Rows are points. Any point is a mix of the corners, with weights that add up to 1. It lies inside the corners' shape when no weight is negative. Say inside or outside, and name the corners with a negative weight.

Corners:
(1): [-0.25 -0.81 -0.35]
(2): [ 0.41  0.02 -0.17]
(3): [ 0.06 -0.04  0.25]
(4): [0.15 1.01 0.15]
Points:
[-0.22 -0.45 -0.18] -> outside (2)
[ 0.31  0.11 -0.11] -> inside
[-0.22 -0.54 -0.19] -> outside (2)
[ 0.22  0.37 -0.17] -> outside (3)

Corners:
(1): [-0.43  0.32 -0.35 -0.29 -0.49  0.50  0.35  0.04  0.37]
(2): [ 0.70  0.53  0.21  0.11  0.26 -0.31 -0.24 -0.31 -0.23]
(3): [ 0.10 -0.29  0.12 -0.09 -1.05  0.41 -0.07 -0.29  0.61]
(4): [-0.31 -0.59 -0.42 -0.48 -0.38  0.34  0.41 -0.38 -0.31]
(5): [ 0.33  0.02 -0.19  0.38  0.12  0.58  0.36  0.14  0.25]
(6): [ 0.03  0.31  1.13  0.55  0.21  0.04 -0.19 -0.25 -0.77]
(7): [-0.14 -0.17  0.39 -0.40 -0.38  0.31  0.59 -0.51  0.53]
(8): [-0.07 -0.04  0.07  0.25  1.00  0.59 -0.28  0.65  0.63]
(9): [ 0.09  0.41  0.50  0.91  0.32 -0.62 -0.18 -0.29 -0.22]
(10): [ 0.27  0.16  0.61  0.31  0.10 -0.63  0.27  0.39 -0.37]
Points:
[ 0.10  0.25  0.07  0.03 -0.17  0.10  0.22 -0.02  0.51] -> outside (4, 6)
[ 0.47  0.24  0.69  0.62  0.62 -0.60 -0.39  0.24 -0.44] -> outside (1, 5, 7)
[ 0.01  0.17  0.35  0.10 -0.19  0.11  0.17 -0.13  0.24] -> outside (4)
[-0.04  0.02  0.26 -0.05 -0.09  0.15  0.28 -0.07  0.23] -> inside
[ 0.07 -0.01  0.01  0.06  0.03  0.11  0.16  0.02  0.17] -> outside (6)
[-0.13 -0.17  0.06 -0.07 -0.13  0.35  0.32 -0.11  0.17] -> outside (2)
[ 0.12  0.40  0.60  0.30  0.14 -0.63  0.11 -0.16 -0.48] -> outside (3, 5, 8)
[ 0.09 -0.24  0.05  0.14 -0.04  0.36  0.10 -0.36  0.09] -> outside (1, 10)

Corners:
(1): [ 0.30 -0.50  0.38 -0.29  0.16  0.13 -0.35  0.45  0.27 -0.49  0.09  0.28
  0.29 -0.40  0.10  0.33 -0.58 -0.35]
(2): [-0.68  0.17 -0.29  0.23 -0.81  0.61 -0.70  0.33 -0.37  0.14  0.13  0.12
 -0.49 -0.12  0.24  0.46  0.15  0.22]
(3): [-0.61 -0.12 -0.25  0.58 -0.79  1.14  0.04  0.05 -0.38  0.31 -0.10  0.29
 -0.28  0.71  0.52  0.46  0.65  0.40]
(4): [-0.09 -0.49 -0.55 -0.31 -0.31  0.21  0.36  0.11 -0.43 -0.78  0.27  0.19
 -0.46  0.14 -0.04  0.10 -0.15 -0.11]
(5): [ 0.09  0.13  0.74  0.23  0.00 -0.03 -0.05 -0.50  0.60 -0.70 -0.60 -0.73
  0.04  0.04  0.03  0.07 -0.04 -0.65]
(6): [-0.11  0.07 -0.31 -0.32 -0.72  0.72 -0.36  0.11 -0.59  0.53 -0.08 -0.57
 -0.26  0.43  0.52  0.15 -0.01  0.27]
(7): [ 0.74 -0.12  0.26  0.00  0.35 -0.14 -0.41 -0.53 -0.19 -0.95 -0.02  0.33
  0.35 -0.04 -0.28 -0.24 -0.19 -0.46]
(8): [ 0.22  0.66  0.18  0.91 -0.52 -0.49  0.37 -0.45  0.36  0.29 -0.89 -1.07
  0.93 -0.53 -0.68 -0.48  0.82 -0.11]
(9): [-0.55  0.79 -0.84  0.17 -0.96  0.16  0.24  0.16 -0.47  0.37  0.33 -0.39
 -0.43  0.26  0.45  1.01  0.36  0.12]
(10): [-0.21 -0.05  0.20 -0.27 -0.56  0.44  0.08 -0.43 -0.03  0.36  0.46  0.44
 -0.48 -0.21  0.16  0.33  0.20  0.21]
(11): [ 0.19  0.42 -0.04 -0.05 -0.37  0.44  0.04  0.34 -0.29 -0.18  0.13  0.43
 -0.20  0.01  0.66 -0.28  0.23 -0.25]
(12): [-0.24  0.29 -0.44 -0.04 -0.47  0.27 -0.10  0.80  0.01  0.51 -0.10  0.14
 -0.36  0.29  0.07  0.56  0.96  0.14]
(13): [ 0.01 -0.15  0.21  0.25 -0.38  0.28 -0.30  0.29 -0.52 -0.32  0.92 -0.19
 -0.58  0.11  0.52  0.09  0.47 -0.03]
(14): [ 0.30  0.31  0.48  0.87  0.54 -0.74  0.34 -0.79  0.36  0.03 -0.88 -0.52
  0.25 -0.33 -0.47 -0.31 -0.02  0.02]
(15): [ 0.01 -0.43  0.02  0.29 -0.02 -0.02 -0.46 -0.22  0.14 -0.31  0.54  0.32
 -0.17  0.47 -0.04 -0.38 -0.48 -0.42]
(16): [ 0.58  0.00  0.36  0.26  0.37  0.18  0.06 -0.28  0.02 -0.37  0.25 -0.25
 -0.29 -0.23 -0.56  0.00 -0.48 -0.61]
(17): [ 0.08  0.75  1.13  0.26 -0.14 -0.58  0.27 -0.09  0.35 -0.02 -0.57 -0.49
  0.68  0.18 -0.90 -0.39  0.11  0.00]
(18): [ 0.05 -0.70  0.55  0.13  0.11  0.21 -0.05  0.06 -0.61  0.03 -0.18  0.16
 -0.54  0.13  0.23  0.17 -0.13 -0.76]
(19): [-0.60 -0.33  0.17 -0.26  0.59  0.42 -0.07 -0.09 -0.18 -0.42  0.37 -0.21
  0.26  0.08 -0.18 -0.14 -0.27 -0.44]
Points:
[-0.10  0.28  0.17  0.28 -0.21  0.11 -0.02 -0.06  0.05  0.08 -0.21 -0.09
  0.03 -0.01 -0.06  0.15  0.19 -0.21] -> outside (4, 6, 13)
[ 0.05  0.00  0.15  0.18 -0.34  0.17 -0.12  0.02 -0.14 -0.10  0.03 -0.03
 -0.11  0.13  0.03  0.06  0.15 -0.19] -> outside (14, 19)
[ 0.03 -0.03  0.30  0.08 -0.08  0.16 -0.07 -0.18 -0.14 -0.31  0.07 -0.09
 -0.17  0.09  0.07  0.04 -0.20 -0.20] -> outside (8, 12)
[-0.04 -0.16  0.14  0.13 -0.23  0.25 -0.16  0.04 -0.26 -0.08  0.14 -0.04
 -0.27  0.14  0.18  0.10  0.05 -0.21] -> inside
[-0.14  0.02  0.05  0.05 -0.17  0.21 -0.02 -0.05 -0.09 -0.07 -0.02 -0.05
 -0.08  0.07 -0.05  0.11  0.03 -0.15] -> outside (13)
[ 0.17 -0.12  0.29  0.13  0.26  0.17 -0.24  0.10 -0.12 -0.38  0.27  0.00
 -0.18  0.42  0.16  0.04 -0.13 -0.43] -> outside (2, 4, 8, 10)
[ 0.16 -0.02  0.26  0.05  0.03 -0.29  0.11 -0.14  0.03 -0.24 -0.01  0.00
  0.05 -0.01 -0.03  0.01  0.09 -0.33] -> outside (2, 3, 6, 16)
